Each row of a before or after table is a point. One or more steps were done to the points. Then noise was added and the rows were shuffled. The steps act on columns, c1 being the first. What was done? A step turns or swaps two columns, mirrors them in a line or flattens them onto one, adds a multiple of one to another, or multiplies or shifts one. Angles are multiples of 10 degrees, from the lower column toward the higher: turns from -170 to 170, lines from 10 to 170 but not 90. Use the fewest steps. Two steps may share a column if one is a turn and the other turns, adds or multiplies; they go together, in the order done. Otherwise the lowest column goes first.

Before (14 x 2):
[[ 34  17]
 [ 21 -15]
 [ -5  32]
 [  1 -42]
 [-17  -6]
 [ 36  -9]
 [ 36 -42]
 [ 51 -28]
 [-11  -7]
 [ -5  26]
 [-20   1]
 [-10 -29]
 [ 51  31]
 [ -4 -24]]
After, 14 rows:
[[ -9  38]
 [-31  53]
 [-38   3]
 [ -4 -10]
 [ 32  -6]
 [ 14  40]
 [ 29  50]
 [ -6 -17]
 [-44  36]
 [ 28  -4]
 [-31  -3]
 [-12  21]
 [  7 -20]
 [-30  -8]]
Steps: swap c1 and c2

Before:
[[  0  21   1  16  -1  31]
 [ 23  33  40   1 -18 -20]
 [  6  22  17 -37  -9  23]
 [ 20   6   7  23  19 -34]
 [ 32  -2  15  -4  40 -18]
 [ -9  32   2 -34 -26  29]
 [-29  -1  30 -44  26  28]
 [-50 -28  -4 -11  14 -26]
 [ 20  -6   2 -13  28 -14]
 [  3  42  25   5   1  -3]
 [ -5  -5  50 -35 -38 -11]
 [-36  -8  30  23 -29 -29]
 [ 26   0   8 -54  14 -39]
 [-49  36  28  27 -35 -13]]
After:
[[  7  -4  27 -38   5   9]
 [ -4 -45  20 -34   6  52]
 [  0   9  20  16  29 -32]
 [ 19  -3  10  24 -27   1]
 [-10  13  29 -33  23  13]
 [ 24 -20  49   1   1  26]
 [-29 -25  13 -46 -20 -15]
 [  3   0  50   4   0   2]
 [ 26  -7   4 -54 -61  50]
 [ 32 -13   5  -5 -43 -10]
 [-49  -6  45  26  30  16]
 [ 21  -5  -4 -12 -37  -1]
 [-50 -10 -26 -12 -32  17]
 [-35 -32   8  24  13  29]]
Steps: turn c2 and c3 by 60 degrees; add 0.7 times c4 to c6; turn c5 and c6 by -140 degrees

Before, 10 rows:
[[  5  -7  -8   6  -5   6  14 -14  17]
 [ -5  -1  -9   4  15  22   2 -16 -16]
 [ -9  12  -8  60  13  25   4  22 -12]
 [ 13   8  -3   0  14 -33 -25   1  -9]
 [ -6 -20  -2 -11   4  17  -6  20 -21]
 [ -8   9  15   1 -21  21  -1  -5   1]
 [-21 -11   5 -11  10 -16  13 -35   0]
 [  9   7   2 -12  12  22  13  18 -16]
 [-24   2  -8  -2   8  -5 -15   2  15]
 [ -4  11 -16  -4   3 -14   3  -7 -22]]
After, 10 rows:
[[ 17   0  -9  -7   4  10  -3 -20 -14]
 [-12   9  -9   8   7  22  12  -4  12]
 [  7  -5  -8  16 -13  -3 -15  -8  10]
 [-25   8  -2  -6  12 -22  24  -7  -8]
 [-15 -10 -17 -17  -1  -1   4  -9 -17]
 [ 24 -13   4 -19  18  -1  -5   9  -6]
 [ 14  16  -4 -21  15  11  -9  14 -10]
 [-21  -1   4  -8 -11  15 -18 -35   7]
 [ 20 -11  -5  37  21  17   4  14 -47]
 [ 16  -6  15   0 -20  17   8   5   0]]
Steps: turn c1 and c6 by -70 degrees; turn c2 and c7 by 140 degrees; turn c4 and c9 by -40 degrees; turn c5 and c8 by -30 degrees
